Rows are points. Each copy is the shape, with its points in the same order, turned, moved and blurred by noise. Say if it was mirrored as well.

Shape, 8 rows:
[[  1  23]
 [-16 -31]
 [-15 -22]
 [-51  17]
 [ 39 -17]
 [  5  41]
 [ 27  26]
 [ 14 -42]]
Copy 1:
[[ 30   5]
 [-24 -24]
 [-14 -24]
 [ 29 -48]
 [-25  30]
 [ 43  13]
 [ 19  33]
 [-46   3]]
Copy 1 is: mirrored
Copy 2 (8 x 2):
[[  0 -17]
 [-25  32]
 [-22  23]
 [-52 -21]
 [ 30  29]
 [  7 -35]
 [ 27 -17]
 [  1  49]]
Copy 2 is: mirrored
Copy 3 (8 x 2):
[[ 23 -14]
 [-26  11]
 [-20   6]
 [-18 -46]
 [ 21  42]
 [ 38 -25]
 [ 44   3]
 [-15  42]]
Copy 3 is: mirrored

Shape, 8 rows:
[[-46 -33  14]
 [ -4  41  23]
 [ 30  -2 -18]
 [ -2  24 -14]
 [ -9 -44 -41]
 [ 29 -26  15]
 [ 24  -9  11]
 [  5  62   1]]
Copy 1, 8 rows:
[[-49 -26  31]
 [  1  42  19]
 [ 34  -9  -3]
 [  7  18 -14]
 [ -8 -54 -19]
 [ 30 -25  36]
 [ 26 -10  24]
 [ 15  57 -10]]
Copy 1 is: only turned
Copy 2 (8 x 3):
[[-32 -42  24]
 [ 17  28  41]
 [ 29   3 -22]
 [  2  25   2]
 [-19 -29 -43]
 [ 36 -31  -1]
 [ 32 -13   4]
 [ 22  54  28]]
Copy 2 is: only turned
Copy 3:
[[ 27  22 -49]
 [-10  38  28]
 [  5 -31  22]
 [-19   4  12]
 [ 11 -45 -39]
 [ 44 -14  14]
 [ 28  -6  19]
 [-34  24  42]]
Copy 3 is: mirrored
Copy 4:
[[ 30 -66 -19]
 [ 44  14  15]
 [-17  10 -21]
 [ 26  12 -23]
 [-16 -36 -63]
 [-26 -18   6]
 [-10  -8   4]
 [ 44  43  -3]]
Copy 4 is: mirrored

Shape:
[[ 28 -13 -10  -2   0  29]
 [-30  37  14  -6  24  -7]
 [-39  13  48   8 -44  33]
 [ 51 -11  43  -5   0 -32]
 [ -1   6 -44  35  19   6]
 [-30 -31   2  19  44  43]
 [ 13 -15 -20 -49 -14  47]
 [ -3   7 -12  -9  -7 -11]
 [ 21 -27   4  49  -7 -24]
 [-22 -18   0  45  30 -65]
 [ 12  -3 -66 -17 -42   9]
 [ 31   0  -1 -18 -18  10]]
Copy 1 (12 x 6):
[[ 32  -1 -11 -15  13  15]
 [-54  10  -2   4  -4  22]
 [-24 -30  71 -10   6  17]
 [ 15  12  -1  48 -35  -8]
 [ -5  48 -18 -21  40  11]
 [  4 -18  -1   6  73  43]
 [ 22 -40 -16 -43  -4  18]
 [-12   4  -9 -25   0  -6]
 [ 19  40  20  27  17 -17]
 [-32  48 -14  45  43 -32]
 [ 21  12 -27 -70   9 -30]
 [ 20  -1  -7 -17 -23  -5]]
Copy 1 is: mirrored
Copy 2, 12 rows:
[[ 11  -4 -17  -1  26  26]
 [-44  28  14 -26   2 -28]
 [-30 -15  52  -5 -38  24]
 [ 34  20  14  36   7 -41]
 [-45  -5 -39   1  32   8]
 [-40  -9  23 -19  69  23]
 [ 32 -21 -15 -42  12  28]
 [-14 -11 -14  -9   3 -19]
 [-20 -22  -8  57  19 -11]
 [-61 -12   8  39  40 -69]
 [ -3 -54 -59 -18  -9   7]
 [ 18 -10 -11  -5  -3   2]]
Copy 2 is: only turned
Copy 3, 12 rows:
[[ -3 -29   3  -9   7  13]
 [-26  50  24   9  24 -27]
 [-22  33  39  33 -31  43]
 [ 39  -9  -2  33 -36 -42]
 [-30 -15 -24  13  47  16]
 [-44 -28  52  21  32   4]
 [  0 -28  22 -57 -18  27]
 [-16   6  -6  -2  -4  -3]
 [ -8 -36 -20  58   2 -20]
 [-50  -4 -18  66  22 -58]
 [-24 -16 -58 -33  -7  26]
 [ 11 -15  -9 -12 -19   3]]
Copy 3 is: only turned
